Rows are points. To make a cloud, some directions were put in groups of two or more. Within a group, all points are equally far from the middle, so they leave a hole (a ring in 2 directions, a hollow ball in 3). The other directions are filled evenly. Then the cloud was stretched, turned, moved and blurred a little. How many holes are there, and how many directions does each take, smallest first?
In the rows, zero is written as 128.

Cloud:
[[ 59 125 199]
 [118 156  67]
 [141 151 161]
 [189 144  96]
 [139 142  51]
 [137 141  75]
 [ 89 138  88]
 [ 98  80 120]
 [ 74 127 130]
 [199 131 107]
 [ 89 109 164]
 [125 140  84]
 [135  69  70]
 [127  97 189]
 [142 144 164]
 [ 93 150 184]
 [ 88  80  92]
 [ 89 128 205]
 [171 126  75]
 [159 117  63]]
Holes: 0

Cloud, 29 rows:
[[ 82 144 124  91]
 [164 112 106 175]
 [121 154 130 204]
 [174 116 179 183]
 [159 104 105 173]
 [115  79 176 128]
 [140 154 196  76]
 [135 108  90  70]
 [151 140 133 189]
 [129 169 166  81]
 [165  70 122 135]
 [167  74 125  67]
 [201 150 156 124]
 [188 172 109 117]
 [145 129 146  53]
 [181 176 116 117]
 [112 166 105  67]
 [103 119  91  97]
 [149 146 114  47]
 [153  75 144 154]
 [ 47 125 138 183]
 [ 82 121 123 194]
 [ 91 121  60 135]
 [ 99 166 132  78]
 [115 125 116 197]
 [ 94 116 172 213]
 [181 155 120  47]
 [118 140  80 194]
 [121 122  96 188]]
Holes: 1 (2)

Cloud:
[[149 152  34 134 116 147]
 [126 163  60  42 156 145]
 [133 169 160 194 155  84]
 [148 118 135 132  97 204]
 [159 136 139 173 126 203]
 [103  93 153 213  97 190]
 [161 151 126 123  96 196]
 [124 178 107 198 108 142]
 [165 164  62 114 116 104]
 [122 111 129 123 189 132]
 [160 159 126 123  87  79]
 [145 110 106 100  74 153]
 [111 176 191 120 176 168]
 [185 142 133 175 125 154]
 [110 173  90 122 103 207]
 [146 155 161 149 108 208]
 [ 88 110 154 208 168 141]
 [124 160 103 139  93  90]
 [114  97 118 231 128 179]
 [124 134 133 177  75 191]
 [141 190 107 110 123 189]
 [141 100 104 203 134 184]
 [123 164 147 176 103  74]
 [119 143 100  73  87 146]
 [189 197 127  39 102 102]
 [167 143 124  37 163 172]
 [151 143  27 128 140 125]
 [ 84 184  90 164 104 119]
 [154 103 172 129 161 164]
 [120 123  72  27 126 131]
 [170 174 151  96 194 132]
 [ 68  96 150 161 107 129]
 [173 155 121  57 144 191]
 [136 161  97 189 101 143]
 [128 116 122  81 156 197]
 [161  71 147 136 132 125]
 [ 89 112 126 125 100 213]
 [131  66 123 100 149 159]
 [ 74 175  86 115 168 173]
 [138  90  95 107  80 123]
 [ 88 178 141  95 142 184]
 [104 139  28  85 172 132]
 [108 147  84  50 130 108]
 [168  96 139 178 126 127]
 [140 156  77 174 100 151]
 [147  66 128 163 121 160]
 [136 140 199 218 140 177]
 [149 143 134  75 110 191]
 [126 221 132  98 152 108]]
Holes: 1 (4)

Cloud, 87 rows:
[[154 108  83 118 196 129 113 148]
 [ 33 127 150 144 148 110 160 147]
 [ 85 108  65 128 117 143 109 159]
 [112  26 122 161 120  95 140  87]
 [145 115 195  61 182 126 168 168]
 [ 81 144 127 126 167 139  86 142]
 [135 126 149 183 191 171 157 168]
 [149 113 134 149  67  85 106 172]
 [116 107  68 151  64  82  97 140]
 [163  30 124 130 152 136 160 137]
 [146  40 136  76 171 172 139 103]
 [163 108 167  88 147 108 162 180]
 [115 191 158 127  65  95 105 143]
 [160 131 191  68  79  98 129 159]
 [161 138 117  92 154 151 119 179]
 [178 108  98 121 136 103  82  99]
 [142 102 134 184 180 169  82 157]
 [101  43  91 124 220 154 128 100]
 [117  54  98 112 205 136 106  88]
 [188  71  97 189 141 134  92 106]
 [ 76 123 151 175  77 110 154 166]
 [215  86 131 109 120 119 107 107]
 [ 72  81 130 192 102 109 176 111]
 [135 170 151 162 101  90 108 118]
 [ 97  85 109 193 207 167 129 108]
 [173 102 119 139 156 155  86 177]
 [180 128 211 108 157 135 141 144]
 [ 76  67  72 128 158 113  99 115]
 [131  47 175  97 110 119 137 152]
 [159  22 135 121 177 179 131  98]
 [ 96  65  82 138 143 108  80 127]
 [ 78 129 163 129 121 130 167 110]
 [106  50 142 119 116  85 116 138]
 [123 182 151 120  65  77  99 153]
 [131 120 132 132 118  60 133 167]
 [162  90 165 191 133 130 111 157]
 [115 112 120  49 193 149 123 141]
 [ 86  89 187 133  86 103 160 152]
 [ 79  28 131 137 123  78 174  90]
 [167 128 135  40 146 161  93 149]
 [140 123 135  94 186  90 117 153]
 [169  95  62 148 167 175  84 129]
 [ 71 109 108 128 184 151 107 160]
 [123 128 149 192  75  95 173 135]
 [129  87 136  39 188 149 149 134]
 [ 73  59 167 106 111  98 195 170]
 [163 176 123 134 169 135  69 166]
 [143   7 133 152 206 153 159 103]
 [155  73 200 136 168 166 127 130]
 [ 79  77  93 111  99 111 121  93]
 [171 121 143 103 161 102 111 164]
 [130 184 111 148 179 131  93 175]
 [ 81  72 144 160 141  82 133 154]
 [120  40 136  96 154  95 112 120]
 [124 136  75  97 180 135 135 141]
 [108 192  96 173 144 124  89 175]
 [186  93 100 129 100  90  89 125]
 [188  91 146  45 109 137 123 121]
 [130 144  76 160  70 122 117 118]
 [125 127 165 169 143 141 206 154]
 [183 148 167 136  53 111 101 173]
 [118 125  89 180 124 112  62 164]
 [173  73 111 195 100 108 109 105]
 [155  53 112  96 139 117  69  91]
 [159  74 172 114 154 163  85 148]
 [ 96 186 156 135 155 128 180 154]
 [118  91 137 180 204 137 126 170]
 [184  94  88 179 164 135  93 110]
 [125  79 131 137 193 162 119 174]
 [130  37 162  73 196 121 143 136]
 [ 93  88 107 111 137 138 166 176]
 [ 87 155 114 156  97  63 136 177]
 [116  41 147 123 128  94 122 143]
 [120 122 112 146  69  69 116 168]
 [151 101 167 137  79 106 108  81]
 [ 82  48 105 151  89  94 167 109]
 [128 216 127 146 104 147 100 156]
 [160 145 190  73 103 117 146 171]
 [154  97 189 106 185 159 107 142]
 [143 126 148  93  75  63 139 161]
 [ 98 186 137 133 197 118 132 161]
 [180 149 180 136 106  98 105 153]
 [119  85 162 183  62 128 136 116]
 [121  95 111 180 181 194  98 106]
 [162 125 118 106  47  95 120 105]
 [100 156  65 138  95  90  92 162]
 [ 66  59 137 106  89  80 161 145]]
Holes: 3 (2, 2, 3)
